Each row is a point. Examples show where two turns around zero, p and q, send a point. Where does a point land after both, in the order given? Backwards means that the second turn is done in reverse. Each puzzle has new turns, and all numbers are rounded.

Turn p:
[  6  15 -29] -> [ 13  13 -28]
[-41 -11  31] -> [-45   2  28]
[-1  4 50] -> [-3  2 50]
[ 18   6 -15] -> [ 20   0 -14]
[ 17 -13 -36] -> [ 14 -16 -36]
Turn q:
[38  4 -1] -> [38 -1  2]
[-32  42 -21] -> [-24  31 -41]
[-8 -2 16] -> [-9  6 14]
[  3 -44   6] -> [ -4 -36  25]
Where do these land?
q, then p: [-4 34 14] -> [13 35 -1]
q, then p: [-12 -54 -31] -> [-37 -51  -9]
q, then p: [-4 20  0] -> [ 6 18 -8]
p, then q backwards: [ 1 22 35] -> [ 8  1 41]
p, then q backwards: [ 19 -22 -18] -> [ 12 -13 -29]

Turn p:
[-17   6 -39  -8 -29 -39] -> [ -9   7 -47 -30 -21 -23]
[-28   1 -10  -4   9 -10] -> [-22   0  -6  -1   2 -24]
[-55  -3  25 -28  -2  15] -> [-47  -6  38  -5 -22 -20]
[-1  1 -3 17 27 19] -> [-7  4  5 26 25  4]
[ -7 -27  13 -20   7  37] -> [-27 -21  31  -2   8  25]
[36 42 32 25 25 -1] -> [51 32 24 29 15 -5]
[ 10 -38   8 -25  18 -21] -> [  8 -42   9 -25  19  -9]
[ 10  15   5  47 -41  16] -> [ 16  18 -18  36 -38  28]
[ 52   2 -31  -4 -13 -17] -> [ 37   8 -35 -28  14  23]
Turn q:
[-27 -22  27 -29 -28  -1] -> [-22   7  22 -41 -29   0]
[  8 -16  12  38  46  35] -> [  5 -24  14   7  59  31]
[ 16   0 -10  40  -9  -6] -> [ -3 -11  -1  40  -3  19]
[ 29 -24  -7   5  14  -6] -> [  6 -37 -16   3   4   7]
[12  3 29 26  5 15] -> [ 14 -10  31  11  12  19]
[-47  28 -25 -15 -11 -10] -> [-25  51 -12   0  -4 -26]
[ -7  40 -48 -41 -36  -4] -> [ 13  55 -45  -2 -35 -21]
[ 16  -8  22 -23  19 -23] -> [ 11 -30   8 -17  -3 -29]
Where do these land?
p, then q: [ 11  54 -71  -2  -7 -16] -> [ 28  50 -51  22  14 -43]
q, then p: [-22   4   5 -14 -15   9] -> [ -4  21  14 -13 -12  -7]
p, then q: [ 22 -27  17 -11 -24   0] -> [ 10 -13  -4 -29 -15  29]
p, then q backwards: [  3   3 -51   4  11  13] -> [-21  -9 -41   5  16  21]
q, then p backwards: [ -3 -24  45 -18  21  -7] -> [ -3 -24  23 -44  13 -13]
p, then q: [ 1 27 26  9 14 24] -> [16  3 39 20  9  1]
q, then p: [-12 -38  30  32   1 -24] -> [-26 -42  23  22 -23 -10]
